Each wall is flat, endless, passes through zero and stands at right angles to its row. A trip goes straight from one point to another. Which walls does it cross, in order?
In the rows, zero is written as 128.

Walls:
(1): [ 87  88 102]
(2): [103  99 152]
(3): [171   8 150]
(4): [189  47 144]
(5): [104 131 143]
(6): [ 98 184 206]
(7): [188 115  86]
(8): [118 162 192]
(9): [110 125 159]
Trips:
[118 118  72] to [ 72 101 106] => 2, 5, 7, 3, 9
[169  76 134] to [ 69  98 156] => 9, 5, 7, 8, 6, 4
[ 62 117 146] to [ 85  88 109] => 3, 8, 6, 4
[173 169 108] to [135 129  61] => 1

Walls:
(1): [ 31  71 137  41 231 183 245  99 125]
(2): [183 134 179 137 100  90 153 167 115]
(3): [127 131 136 135 236 136 191 180 178]
(4): [116 126 107 150  91  72 148 182 171]
(5): [154 118  99 139 178  89 179 148 125]
(6): [ 97 117 107  67 196  82 104 141 101]
Trips:
[140  92 147 115 184 130 124 143 169] to [141 143 130 106  96 146 146 127 205] => 4, 6, 2, 5, 1
[ 71  72 172 168 180 185 101 151 143] to [ 65 154 116 128 217  48 110 108  88] => 5
[ 77 133 126 146  92 155  95 128 186] to [149 173  71  91  34  62  65  99  58] => 6, 2
[169 169  93 126 168 165 160 131 135] to [120  94 114 130 137 198  67 119 102] => 5, 3, 6
[ 81  90  93 116  73 181 164 142 140] to [111 115 135  90 106 221 121 169 122] => 4
[150 108  95 152 154 158 128  63  87] to [ 87 202  69 104  79 123 167  50 151] => 5, 4
[143 176 141 144 102  92  66 130 149] to [ 69  35 123 157 148  79 146 212 122] => 6, 5, 3, 1
[134  96 132 136 192 138 165 122  68] to [102 133 103 132 126 127 115  92  70] => 3, 5

Walls:
(1): [184 107 104 100 143 110 135 171  50 117  94 138  56 125 174  77 167 190]
(2): [173 143  96 154 160 183 133 229 130 102  85  96  86 131  99 109 144 133]
(3): [ 84 107 109 128 162 105 103 141 175 166  97  60  97 126 163 184 139 164]
(4): [128 162  94 135 124 135  95 122  80 142 139  58 149 186  88 102 127 146]
(5): [ 85  67 192 149  83 137  94 119 110 126 206 131 201  76 182 150 128 131]
(6): [ 97 149 143 149  22 105  94 165 146  95 171  32 124 125 140 115 168 133]
(7): [129 126 125 162  91 103  95 174 121 117 114 164 180  90 147 118  95 135]
(8): [ 53 147 110  99 162 125 141  91 121 175 114 154  93 145 136 107 185 192]
(9): [ 93 110 154 205 195 119  82 119 119 140 128 131 100  68  94 122 172  99]
Trips:
[ 97  99 102 165 137  74 134 186 124 135 166 149 138 137 104  82 152 137] to [249  97 109 134  92 104 180 122 147  15  76 102 155 127 164 162 171  63] => 8, 4, 5, 9
[139 142 135 100 153 106 235 148 124 156  97 177  70 116 135 142 156 105] to [118 151 161 160 175 187 116 177 182 160 171 136 115  96 131 139 139 120] => 9, 3, 1, 5, 8
[144  37 119  98 143  79 173 157  39 106 118 120 114 203 139 126 141  71] to [104 144  41  82 105 179 104 115 131 142 141 126 155  82 132 105 164 150] => 8, 6, 5, 3, 7
